Rows are points. Each copy is the shape, with its points in the same order, stretched, turned, moved and blurred by noise. Is it also mirrored, or only turned?

Shape, 5 rows:
[[-0.71 -0.37]
 [-0.16  0.29]
 [ 0.51 -0.26]
 [ 0.04 -0.06]
 [-0.59  0.57]]
Copy 1:
[[-0.53  0.37]
 [ 0.26  0.12]
 [ 0.15 -0.65]
 [ 0.18 -0.18]
 [ 0.38  0.55]]
Copy 1 is: only turned
Copy 2, 5 rows:
[[-0.94  0.05]
 [-0.14 -0.43]
 [ 0.14  0.51]
 [-0.15  0.00]
 [-0.27 -0.93]]
Copy 2 is: mirrored
Copy 3, 5 rows:
[[ 0.27 -0.53]
 [-0.36  0.02]
 [ 0.21  0.60]
 [-0.03  0.12]
 [-0.61 -0.33]]
Copy 3 is: only turned
Copy 4, 5 rows:
[[-0.68  0.56]
 [ 0.12  0.17]
 [-0.35 -0.45]
 [-0.16 -0.02]
 [ 0.26  0.63]]
Copy 4 is: only turned

Shape (6 x 3):
[[-0.33 -0.41  0.40]
 [ 1.32 -0.20 -0.06]
 [-0.30 -0.30 -0.10]
 [ 0.03 -0.48 -0.22]
 [-0.15  0.11 -0.03]
 [-0.29  0.37 -0.12]]
Copy 1:
[[-0.22 -0.56 -0.46]
 [ 1.11 -0.03  0.47]
 [-0.14 -0.20 -0.59]
 [ 0.29 -0.25 -0.58]
 [-0.20 -0.01 -0.26]
 [-0.44  0.25 -0.25]]
Copy 1 is: only turned
Copy 2:
[[-0.67 -0.20  0.14]
 [ 0.29 -1.34 -0.03]
 [-0.32 -0.07 -0.15]
 [-0.23 -0.44 -0.35]
 [ 0.03 -0.02 -0.09]
 [ 0.14  0.13 -0.07]]
Copy 2 is: only turned

Shape (9 x 4):
[[-0.62  0.34 -0.55  0.12]
 [ 0.00 -0.11 -0.17 -0.83]
 [ 0.16  0.16 -0.66 -0.24]
 [-0.33  0.37 -0.25 -0.41]
 [ 0.59  0.68  0.48  0.44]
 [-0.20  0.50  0.28 -0.63]
 [ 0.31 -0.32 -0.77  0.58]
 [-0.10 -0.60 -0.68 -0.20]
 [-0.44 -0.16  0.49 -0.06]]
Copy 1, 9 rows:
[[-0.01  0.29 -0.16 -0.57]
 [ 0.05  0.43 -0.30  0.51]
 [ 0.49  0.06 -0.36  0.07]
 [ 0.14  0.48 -0.15 -0.01]
 [ 0.44 -0.38  0.68  0.22]
 [ 0.07  0.65  0.27  0.33]
 [ 0.30 -0.74 -0.58 -0.24]
 [-0.05 -0.17 -0.76  0.04]
 [-0.57  0.21  0.13  0.13]]
Copy 1 is: mirrored
Copy 2, 9 rows:
[[-0.09  0.14 -0.93  0.07]
 [-0.16  0.62  0.07 -0.14]
 [ 0.29  0.31 -0.25  0.38]
 [-0.04  0.32 -0.52 -0.21]
 [ 0.68 -0.84  0.12 -0.04]
 [ 0.00  0.23 -0.20 -0.66]
 [ 0.15 -0.23 -0.20  1.07]
 [-0.34  0.52 -0.17  0.55]
 [-0.57 -0.08 -0.20 -0.40]]
Copy 2 is: mirrored
